Rows are points. The points of each table are mixes of a few directions, plus a little noise. How many directions does each table use, and how many do they share? Where both have some left over, give the other angles between the two spaces (their principal angles), to ten degrees, smallest first.

First (4 x 3):
[-14.7 14.7 -26.3]
[4.9 3.2 16.0]
[15.5 -20.9 23.7]
[-5.8 2.9 -13.6]
Second (7 x 3):
[-31.8 -10.6 11.8]
[-2.6 -0.8 0.9]
[19.2 6.4 -7.1]
[22.1 7.3 -8.1]
[11.5 4.0 -4.1]
[21.4 7.1 -7.9]
[-39.8 -13.1 14.6]
Directions: first 2, second 1, shared 0; angles 90

First (8 x 6):
[11.9 -27.1 24.1 -9.4 13.7 5.7]
[10.1 -6.9 -12.9 29.5 -10.4 7.4]
[-16.7 23.2 1.5 -5.8 2.9 8.1]
[-3.9 36.2 23.1 -29.6 9.4 -30.0]
[-3.8 -11.1 -13.8 0.5 -4.1 4.1]
[0.4 -5.2 -2.1 8.8 -0.9 10.5]
[-19.4 -13.1 -13.3 -23.6 2.6 8.6]
[21.4 3.8 -7.2 29.7 -13.0 -14.6]
Second, 8 rows:
[-32.9 -30.9 -11.1 4.8 -5.7 -12.0]
[-1.7 22.5 2.1 -19.9 1.0 -18.5]
[30.1 -17.5 -3.3 18.7 -1.2 25.9]
[-34.6 -1.8 4.6 2.1 1.3 -6.3]
[29.8 3.5 1.6 5.7 1.3 15.4]
[18.7 27.4 5.6 -13.4 3.2 -4.1]
[-24.6 -13.4 4.9 16.6 1.3 10.8]
[15.6 10.5 -4.3 -14.5 -0.9 -11.4]
Directions: first 4, second 3, shared 2; angles 60

First:
[-11.0 14.1 -10.5 -3.7 7.8 -2.9 -4.1 -3.5 -2.1]
[-21.3 26.0 10.1 8.6 24.6 -20.5 -2.6 -12.9 -21.2]
[12.6 1.9 13.0 25.1 13.1 -2.0 -22.5 6.8 -2.4]
[6.6 20.3 -8.9 20.7 -32.3 4.7 0.4 -12.9 -4.0]
[-1.8 -23.6 19.0 -10.8 0.3 -0.8 14.3 -2.9 -0.3]
[7.5 -8.7 -28.1 -13.4 -46.4 25.4 9.6 -5.9 20.9]
[15.0 9.0 15.2 17.7 32.8 -20.3 -7.9 25.6 -13.9]
[-9.1 -21.5 6.0 -20.3 -4.7 5.4 13.6 -7.6 5.7]
[-5.3 -25.1 14.4 -2.2 -2.1 13.0 -9.8 -14.5 10.2]
[6.9 7.9 -30.1 -21.7 6.8 -2.2 9.2 28.2 7.2]
Second:
[-1.0 -8.3 22.3 12.1 -12.7 -0.6 6.2 -17.1 -6.8]
[3.3 -23.0 0.8 -22.3 -3.7 3.6 17.2 9.7 8.1]
[11.3 -10.8 15.7 -4.5 32.0 -16.7 6.4 28.8 -7.5]
[13.9 7.5 -21.3 2.2 -22.4 9.4 0.7 8.2 8.1]
[2.9 1.5 -10.8 -7.0 14.8 -0.8 -7.4 15.7 5.2]
[-30.2 -3.9 16.9 12.1 13.6 11.3 -35.6 -41.4 3.4]
[-1.2 37.2 -24.0 7.4 -21.6 -6.6 12.1 -3.0 -11.1]
Directions: first 5, second 5, shared 5

First, 8 rows:
[11.8 8.2 -9.8 -0.1 19.1 -5.0 1.9 -0.7 3.7 -3.3 -0.2 0.6]
[5.8 11.4 -3.5 -14.7 20.7 4.6 8.6 13.3 2.4 -5.1 26.5 15.1]
[19.6 13.0 -16.1 0.7 31.8 -8.9 2.8 -1.9 6.3 -4.7 -1.7 0.2]
[14.4 9.6 -11.7 0.5 23.0 -6.5 2.0 -1.5 4.5 -3.9 -1.1 0.1]
[5.7 0.9 -5.2 5.5 5.4 -4.9 -2.0 -5.3 1.6 -0.1 -10.1 -5.2]
[-7.8 -5.2 6.2 -0.7 -12.4 3.6 -0.8 0.9 -2.4 2.1 1.3 0.4]
[-34.7 -37.5 26.9 26.0 -77.8 2.8 -19.4 -21.9 -11.9 15.8 -45.7 -27.3]
[-14.0 -0.7 13.0 -16.9 -10.1 14.1 6.5 16.4 -4.1 -0.5 30.9 16.2]
Second:
[-24.0 -4.6 35.9 3.9 -32.5 32.0 -10.1 14.0 17.8 26.7 50.8 19.1]
[11.0 -0.7 -13.5 0.3 13.9 -13.5 5.6 -6.9 -4.4 -8.7 -15.7 -9.3]
[-2.2 22.1 -18.4 -15.4 2.2 -2.8 -12.1 6.6 -27.1 -22.3 -55.4 8.9]
[15.8 -14.6 -7.4 9.7 17.1 -16.3 15.2 -13.3 10.7 1.5 12.4 -17.8]
[-13.0 3.5 14.1 -2.1 -16.2 15.6 -8.5 9.0 2.1 7.9 12.1 12.2]
[-3.9 -8.5 13.3 5.9 -7.0 7.1 2.5 0.2 12.6 13.0 29.0 0.7]
[2.2 8.8 -11.1 -6.1 4.9 -4.7 -3.2 0.8 -12.3 -11.5 -26.7 1.0]
[14.2 -6.2 -13.3 3.8 17.3 -16.7 10.6 -10.6 0.9 -6.3 -7.0 -14.1]
Directions: first 2, second 2, shared 0; angles 30, 80

First:
[-4.6 -2.9 -11.7 -3.0 -2.9 -8.9 32.6 -7.8 4.4 -8.5 -36.3 -27.3 33.4 24.8 -17.1 -13.2 -5.0 46.1]
[14.8 15.2 22.9 -12.1 -4.8 -12.8 3.9 11.4 3.3 0.8 14.7 17.9 0.2 14.2 6.9 -7.2 14.2 -0.7]
[2.8 11.2 -1.9 -9.8 21.9 10.2 -5.7 -9.9 0.8 -11.9 20.2 10.6 -13.7 -13.2 1.7 8.6 -13.9 -12.6]
[9.0 2.2 26.9 1.7 -26.9 -15.3 -7.6 22.1 0.0 18.0 8.7 18.6 -2.1 13.3 14.0 -7.2 28.1 -12.4]
[2.9 -19.8 -13.0 23.7 4.1 13.1 -32.2 5.7 -9.7 6.9 8.6 -5.5 -26.0 -34.9 -0.8 11.9 -1.4 -27.9]
[-5.9 -5.7 14.9 7.7 -26.0 -4.9 -14.2 13.7 -1.9 20.6 5.6 14.7 -6.3 2.5 15.5 0.6 19.3 -22.0]
[-30.6 -1.8 -13.8 -4.1 -2.3 11.4 8.5 -19.8 3.4 1.5 -12.0 -3.2 8.9 2.4 4.1 6.7 -16.1 -0.5]
[12.0 2.0 -24.0 -3.9 36.1 7.7 14.5 -15.9 -0.2 -27.9 -9.6 -25.3 5.7 -8.8 -24.9 -0.2 -25.1 29.7]
Second, 9 rows:
[-16.0 11.6 6.1 -13.5 -7.6 1.3 8.0 -9.3 6.0 4.0 1.7 12.2 9.0 12.8 11.4 0.2 -2.1 -2.1]
[-30.2 2.1 19.4 -16.1 -19.1 -14.7 35.4 2.3 3.4 1.2 0.7 21.4 3.2 38.0 11.4 4.9 2.9 -5.5]
[28.5 -29.2 -7.9 27.3 10.7 -10.4 -5.0 24.9 -13.5 -9.6 -3.1 -22.6 -21.6 -15.2 -25.0 1.6 7.0 4.5]
[-28.2 18.5 12.0 -22.8 -13.8 0.6 16.1 -14.8 9.7 6.6 2.0 21.7 14.6 23.4 19.5 1.0 -3.2 -4.5]
[-18.2 10.1 8.2 -13.8 -8.9 -1.5 12.5 -7.5 5.5 3.8 1.2 13.8 7.6 16.4 11.4 1.0 -1.2 -3.3]
[-25.9 29.7 6.3 -26.2 -9.2 11.8 1.9 -25.4 13.5 9.7 3.1 21.5 21.4 12.1 24.2 -2.0 -7.4 -3.8]
[42.8 -23.2 -19.4 32.3 21.5 3.0 -29.3 16.5 -13.0 -7.9 -2.9 -32.4 -18.0 -39.3 -26.4 -2.2 3.1 7.4]
[28.7 -9.8 -15.3 19.5 16.0 7.7 -25.6 5.7 -6.7 -3.4 -1.4 -21.0 -8.1 -30.9 -14.3 -2.4 0.4 4.8]
[18.3 -9.5 -9.1 13.6 9.6 2.1 -13.4 6.4 -5.6 -3.5 -1.3 -14.1 -7.7 -17.5 -11.1 -1.1 1.2 3.3]
Directions: first 4, second 2, shared 1; angles 60

First:
[8.8 30.4 -3.2 -39.3 -6.8 3.4 -0.1 -3.6 0.1 -6.8 -34.5 -0.8 20.9 -27.9 -2.7 35.0 -5.4 17.8 -20.0 -35.0 22.7 -27.0 30.2 29.2]
[16.7 -17.3 1.5 32.3 10.1 -13.4 -6.9 15.1 -14.2 16.0 -0.9 21.5 -9.6 11.1 -9.5 -21.9 -3.6 -2.1 5.6 5.7 10.5 18.0 -27.6 -20.0]
[-2.0 -12.7 2.0 16.5 3.2 -2.0 -0.5 2.3 -0.5 3.5 13.2 1.7 -8.4 11.3 0.3 -14.5 1.9 -6.8 8.3 13.5 -8.0 11.4 -13.0 -12.5]
[7.9 20.2 -2.4 -24.7 -3.5 0.8 -0.6 -1.0 -1.8 -3.2 -25.2 1.9 13.6 -18.6 -2.8 22.9 -4.4 12.1 -14.0 -25.0 18.0 -17.8 18.9 18.8]
[-25.2 25.1 -1.6 -46.7 -15.3 20.2 10.0 -22.7 22.2 -24.2 4.2 -32.7 13.6 -15.6 14.8 30.7 5.8 2.4 -7.1 -5.5 -17.2 -25.8 40.9 28.4]
[-7.6 -8.2 1.2 8.4 0.3 1.7 1.6 -2.1 3.2 -1.1 14.1 -4.7 -5.9 8.5 3.4 -8.9 3.5 -6.0 6.7 12.6 -11.6 6.5 -5.6 -7.2]
[-1.8 -11.9 1.4 16.3 3.0 -2.3 -0.4 2.3 -0.8 3.1 12.0 1.6 -7.8 10.2 -0.1 -13.7 1.6 -6.1 7.8 12.7 -7.1 10.5 -12.3 -11.6]
[3.8 -25.0 2.7 37.3 8.6 -8.6 -3.4 9.7 -7.5 11.9 18.2 11.2 -15.8 20.5 -3.1 -29.8 0.8 -10.3 13.6 21.2 -6.9 23.7 -30.3 -25.5]
Second:
[14.6 17.9 -2.5 -18.9 -1.0 -3.1 -2.7 3.7 -6.8 1.4 -29.9 9.3 13.2 -18.3 -6.7 19.8 -6.3 14.0 -14.6 -27.2 24.1 -14.9 12.9 16.0]
[-7.5 22.3 -2.0 -35.1 -8.9 9.8 4.2 -11.3 9.2 -12.9 -11.8 -14.0 13.5 -17.5 5.2 26.6 0.3 7.6 -10.7 -16.2 1.5 -21.5 29.0 23.3]
[-1.3 15.9 -1.6 -23.1 -5.1 4.9 1.9 -5.4 4.0 -6.8 -12.3 -6.1 10.1 -13.2 1.5 18.7 -1.0 7.0 -8.9 -14.3 5.5 -14.8 18.7 16.2]
[-27.2 -18.0 2.9 13.3 -2.7 9.4 6.7 -11.5 15.5 -8.6 42.1 -21.6 -14.5 20.7 13.4 -18.5 10.3 -18.7 18.0 35.8 -37.8 13.4 -6.6 -14.1]
[24.6 -4.3 -0.6 17.2 8.6 -14.1 -7.7 16.5 -17.7 15.7 -20.6 25.7 0.0 -1.6 -13.1 -7.0 -7.3 7.4 -4.5 -12.8 25.3 6.9 -17.2 -7.8]
[28.5 -9.0 -0.2 25.4 10.9 -17.3 -9.3 20.2 -21.1 19.8 -20.5 30.8 -2.6 1.6 -15.4 -12.8 -8.0 6.8 -3.0 -11.2 27.6 11.5 -24.3 -12.8]
[19.6 -4.6 -0.3 15.4 7.1 -11.6 -6.3 13.4 -14.3 13.0 -15.7 20.9 -0.7 -0.3 -10.5 -7.0 -5.7 5.4 -3.1 -9.2 19.8 6.4 -15.0 -7.2]
[-28.4 -17.1 2.9 11.4 -3.2 10.5 6.9 -12.5 16.4 -9.6 42.9 -22.9 -14.1 20.5 14.1 -17.7 10.7 -18.9 18.1 36.1 -39.0 12.4 -5.1 -13.2]
[-22.8 -3.4 1.2 -5.6 -5.7 11.2 6.7 -13.1 15.2 -11.8 25.7 -21.6 -4.8 7.8 11.8 -2.0 7.6 -10.3 8.5 19.1 -26.7 0.5 7.6 -0.2]
Directions: first 2, second 2, shared 2

First:
[1.2 -22.9 -11.9 -3.2 -8.9 14.1 -5.7 9.1 6.1 -12.1 17.8 0.2 12.6 -6.8 -5.1 13.3 5.6 -7.7 -2.1 -5.3 -0.7 -8.9 7.0 11.9 -12.7 23.7 15.6 -5.9 31.5 12.3 4.2 19.1]
[-10.9 3.5 3.7 -9.7 -0.3 -26.6 -3.0 -12.3 -10.5 -3.1 -19.5 19.7 -2.1 -9.7 -2.2 0.6 -24.6 13.7 -6.5 -9.4 -3.1 8.0 3.9 -0.8 3.6 -23.2 -12.2 7.8 -2.5 10.4 -1.4 5.2]
[12.8 13.5 10.6 14.9 32.3 7.5 11.6 -24.4 -4.9 8.7 -7.4 -1.6 -9.6 -3.2 -13.8 -29.0 36.8 -16.6 -7.2 -9.8 -16.7 -19.3 -15.0 -6.3 15.8 6.8 8.7 21.3 8.7 16.9 -11.0 -17.6]
[-3.0 -7.0 -16.2 4.7 -27.2 -6.5 -4.2 27.4 1.6 -1.9 -5.3 2.8 4.0 -5.3 33.8 26.2 -26.4 17.8 8.2 1.4 18.9 -1.1 -9.9 0.4 -17.1 -20.5 19.1 -16.0 -23.2 -22.9 -7.2 -14.5]
[-1.3 0.4 -4.0 9.6 -9.1 4.3 12.9 13.4 4.5 4.4 1.8 0.3 -3.8 0.2 20.0 13.1 3.0 1.1 -2.1 4.3 13.1 -5.2 -10.7 7.8 3.6 -8.2 16.0 -6.2 -12.4 -10.4 -5.1 -13.2]
[-0.7 -6.3 -11.0 7.2 -26.0 1.8 7.4 29.6 4.8 11.6 6.6 -8.7 -2.5 -6.0 28.0 12.9 -3.9 5.6 4.0 4.5 18.2 3.3 -14.5 2.2 -1.7 -10.0 28.1 -11.6 -20.6 -24.5 -0.3 -26.9]
[16.3 21.3 10.8 19.8 51.1 19.6 1.2 -37.6 0.0 -15.8 -14.4 6.9 0.9 18.2 -15.5 -11.2 29.5 -15.0 -0.6 -1.7 -17.4 -37.6 -2.5 -2.6 -1.6 13.8 -17.6 12.1 12.0 22.8 -22.3 15.7]
[0.5 -25.8 -10.1 -31.6 -30.4 -4.3 -40.7 19.1 -2.4 0.9 23.2 -25.6 15.5 -6.9 -23.7 -14.9 -24.9 5.9 19.0 -1.1 -10.5 37.5 25.2 -20.9 -24.4 24.8 -11.1 -9.6 16.1 -12.3 29.9 14.1]
[-15.3 23.6 27.9 -11.8 19.1 -9.1 20.4 -24.8 -0.2 7.6 -2.1 5.7 -15.4 18.8 -21.5 -11.6 6.0 -6.0 -11.5 16.7 -1.2 23.8 16.1 8.2 34.9 -6.6 -46.7 7.7 -8.9 7.7 13.6 18.9]
Second, 11 rows:
[7.4 -2.3 -5.6 -0.4 -5.8 19.9 -16.3 13.7 9.2 -7.6 14.9 -19.3 9.7 18.5 2.0 7.9 -2.5 -1.1 17.3 15.1 4.7 2.8 10.6 -6.0 -19.4 19.1 -11.2 -17.7 -5.8 -19.1 4.5 12.9]
[-3.9 3.2 -3.0 -0.4 -6.7 4.3 -4.9 8.5 6.0 -10.9 0.2 1.1 5.3 15.5 12.3 22.1 -17.5 8.5 7.7 13.5 12.3 1.8 8.6 4.4 -11.4 -4.0 -15.6 -16.1 -13.5 -13.1 -1.3 16.0]
[-2.7 -2.2 12.3 -3.0 20.5 -17.5 19.2 -29.7 -13.0 13.6 -8.6 16.5 -12.1 -28.8 -27.8 -33.5 27.4 -14.2 -26.0 -26.7 -22.8 -4.3 -10.3 3.8 31.7 -1.6 16.6 34.8 32.4 40.7 1.1 -13.9]
[10.5 -2.6 -10.8 1.6 -13.4 26.2 -23.5 25.3 12.7 -9.0 18.8 -28.1 13.2 25.5 11.3 14.6 -8.7 2.6 26.9 22.1 10.8 4.1 11.1 -10.1 -30.2 20.8 -11.7 -27.8 -16.6 -34.0 4.3 11.4]
[9.6 -7.4 5.4 2.6 12.5 -12.4 12.1 -16.7 -14.8 27.9 -2.3 -2.8 -13.3 -38.6 -23.8 -51.5 39.2 -17.4 -17.5 -32.6 -27.2 -4.0 -24.0 -11.9 26.4 5.0 41.3 37.4 27.0 27.2 1.7 -44.4]
[-18.2 7.8 9.0 -6.9 9.2 -10.0 11.5 -17.0 1.6 -18.6 -11.5 29.0 0.5 11.5 -1.9 26.5 -18.8 6.6 -12.8 7.3 7.7 -0.7 16.5 22.1 8.3 -14.1 -32.0 -3.1 4.3 17.8 -2.3 38.7]
[1.5 1.4 -6.8 0.8 -10.9 12.8 -12.7 16.9 9.0 -10.6 7.0 -10.4 8.6 20.4 14.5 21.7 -16.4 7.6 16.3 18.0 13.5 2.8 9.4 -1.3 -20.1 4.1 -14.3 -22.3 -17.6 -23.8 0.3 14.0]
[3.8 -3.8 4.8 1.8 9.2 -13.4 12.1 -14.0 -11.6 19.3 -5.8 3.9 -11.0 -28.9 -15.0 -33.7 24.6 -10.2 -15.5 -24.3 -17.8 -3.2 -17.9 -5.6 21.6 -2.6 28.7 27.9 18.0 21.9 -0.3 -31.1]
[-5.7 1.9 4.2 -0.1 4.5 -13.7 11.5 -10.2 -6.0 4.1 -10.5 14.3 -6.5 -11.8 -1.8 -4.2 1.0 0.9 -12.3 -9.9 -3.0 -1.9 -6.2 5.0 13.5 -13.3 6.0 11.9 4.4 13.9 -3.1 -6.8]
[-0.3 1.9 -6.3 5.5 -13.0 -6.7 0.4 13.6 -1.2 5.0 -7.2 -0.3 -2.3 -3.5 21.1 8.0 -12.4 10.6 4.6 0.4 10.1 0.3 -10.7 -4.0 -5.0 -17.4 12.1 -5.5 -21.2 -16.4 -5.8 -19.0]
[-1.9 2.2 -3.4 -1.4 -5.9 10.5 -9.2 9.6 8.3 -13.3 5.1 -4.0 8.0 20.4 9.1 22.3 -15.7 6.3 11.2 17.0 11.6 2.3 12.8 3.4 -15.4 3.9 -20.0 -19.4 -11.4 -15.1 0.8 22.0]
Directions: first 6, second 3, shared 3

First, 8 rows:
[15.2 -2.2 7.0 -6.6 4.7 -4.2 10.2 -11.1 -2.8 2.2 3.3 11.7 8.1 -3.1 3.2 -6.3 10.8 10.3 -5.7 6.6 -4.0 0.5 -11.7 15.8 0.3 3.8 2.0 -3.3 8.0 4.1 0.6 -0.6]
[17.8 22.8 -23.3 7.6 -11.2 11.5 -11.2 32.3 -3.2 -23.9 -17.3 -31.8 -28.4 38.9 -2.8 69.1 25.8 -28.7 36.9 10.1 21.2 26.7 20.7 -49.3 16.6 9.5 15.1 -4.7 -25.9 4.0 13.1 -7.7]
[4.8 7.9 -3.6 0.3 -4.8 1.9 -7.1 -6.2 4.1 -1.7 -13.7 -10.9 19.3 1.4 -0.6 -10.9 4.7 10.5 -4.9 3.5 10.2 4.0 -13.5 4.7 6.1 -10.2 3.0 -1.8 9.3 1.3 -9.9 -3.1]
[2.1 -23.8 24.0 -12.7 19.9 -4.0 14.6 -15.3 0.7 22.5 22.3 33.6 6.0 -27.5 1.7 -38.4 -13.3 18.0 -22.1 -9.7 -33.3 -28.9 -5.3 35.3 -20.4 0.9 -6.2 0.4 15.9 -3.0 6.3 4.7]
[-5.5 -2.7 2.2 -0.1 1.2 0.9 -2.5 -1.4 2.4 3.9 0.5 0.5 3.6 -5.4 -0.8 -10.3 -6.7 3.1 -4.7 -3.9 -2.9 -5.9 -0.3 3.7 -3.1 -4.1 -1.9 1.2 3.0 -2.3 -2.0 0.6]
[-9.5 16.8 -21.9 11.3 -10.3 17.7 -28.4 32.5 8.5 -11.0 -22.5 -40.9 -13.6 21.8 -8.3 32.1 -3.8 -20.1 22.2 -7.5 16.0 6.1 21.6 -44.0 6.7 -11.6 8.2 1.1 -16.0 -5.4 2.2 -5.6]
[-43.8 -13.0 4.5 9.4 -10.6 -22.1 13.6 -22.2 -8.2 0.9 21.0 21.9 -0.6 -20.0 5.3 -27.3 -27.2 -4.6 -15.1 -2.3 5.8 3.9 -2.5 15.6 -1.3 7.0 -22.5 11.3 -3.9 -2.4 -15.8 11.9]
[19.1 -6.5 10.9 -9.6 10.5 -1.8 11.0 -9.0 -1.7 6.8 6.9 16.0 5.2 -5.9 2.4 -8.2 9.6 11.4 -6.8 3.4 -12.8 -6.8 -9.0 18.0 -4.6 4.3 2.6 -4.1 9.4 3.0 5.7 -0.6]
Second:
[-7.6 3.1 3.4 3.6 20.3 5.2 -1.4 -0.4 1.9 1.1 8.3 -9.2 16.7 0.8 10.3 -9.3 -5.7 -1.8 -14.0 -1.5 -12.7 0.3 9.6 4.3 -13.5 -1.7 -0.6 -1.0 0.1 4.2 -5.1 -6.1]
[11.0 -8.8 -4.9 -8.0 -32.3 -2.1 -5.8 8.7 3.2 4.8 -17.2 12.5 -31.2 -6.0 -23.0 10.2 1.5 4.9 23.3 -6.5 13.8 -14.2 -11.5 -10.6 17.4 -4.5 2.4 2.8 1.8 -12.5 12.6 10.5]
[-49.9 4.7 -9.7 22.2 -4.1 -6.8 -1.0 -10.4 -12.7 -11.5 11.6 -13.7 12.6 7.9 13.4 -6.5 -22.5 -18.9 2.5 2.6 25.7 31.1 9.2 -7.1 4.6 2.9 -15.9 3.2 -11.3 4.4 -24.3 1.2]
[-10.5 -1.7 4.3 6.2 7.2 -12.6 20.7 -20.2 -18.0 -7.3 21.1 12.9 8.9 5.6 16.6 0.3 3.7 -6.5 -0.9 13.8 8.8 26.9 -3.0 13.5 2.6 17.5 -8.7 -3.4 -3.7 11.1 -9.8 0.5]
[-1.4 -21.1 6.8 -8.7 -5.3 8.7 -7.9 12.4 4.6 19.8 0.1 15.1 -24.0 -14.7 -17.5 -9.8 -18.0 5.0 14.0 -20.1 -11.7 -30.7 4.4 -1.7 -4.8 -8.6 -0.3 1.0 6.0 -15.0 16.0 8.1]
[-19.6 10.8 -2.6 8.4 -4.2 -15.4 4.2 -18.9 3.0 -10.0 0.3 -5.3 24.6 -7.8 10.1 -20.1 -4.2 3.2 -28.8 8.3 6.7 11.1 -9.6 12.0 0.2 -1.2 -9.6 8.2 0.2 5.8 -21.9 -0.2]
[-16.8 -0.5 2.7 3.4 14.5 7.7 -11.0 4.5 9.7 7.0 2.5 -11.5 14.0 -8.7 2.6 -21.0 -18.4 1.3 -17.6 -11.6 -15.8 -14.3 10.8 2.0 -16.2 -11.5 -2.5 3.6 2.6 -3.3 -5.4 -3.2]
[94.9 13.6 -0.1 -27.3 3.9 15.5 2.4 24.3 8.3 -3.8 -26.8 -0.7 -21.5 22.9 -12.5 56.3 63.6 12.8 21.6 15.0 -14.8 -10.2 -10.1 -12.3 9.7 7.3 35.2 -14.6 4.2 5.3 37.8 -10.7]
Directions: first 4, second 5, shared 3; angles 40
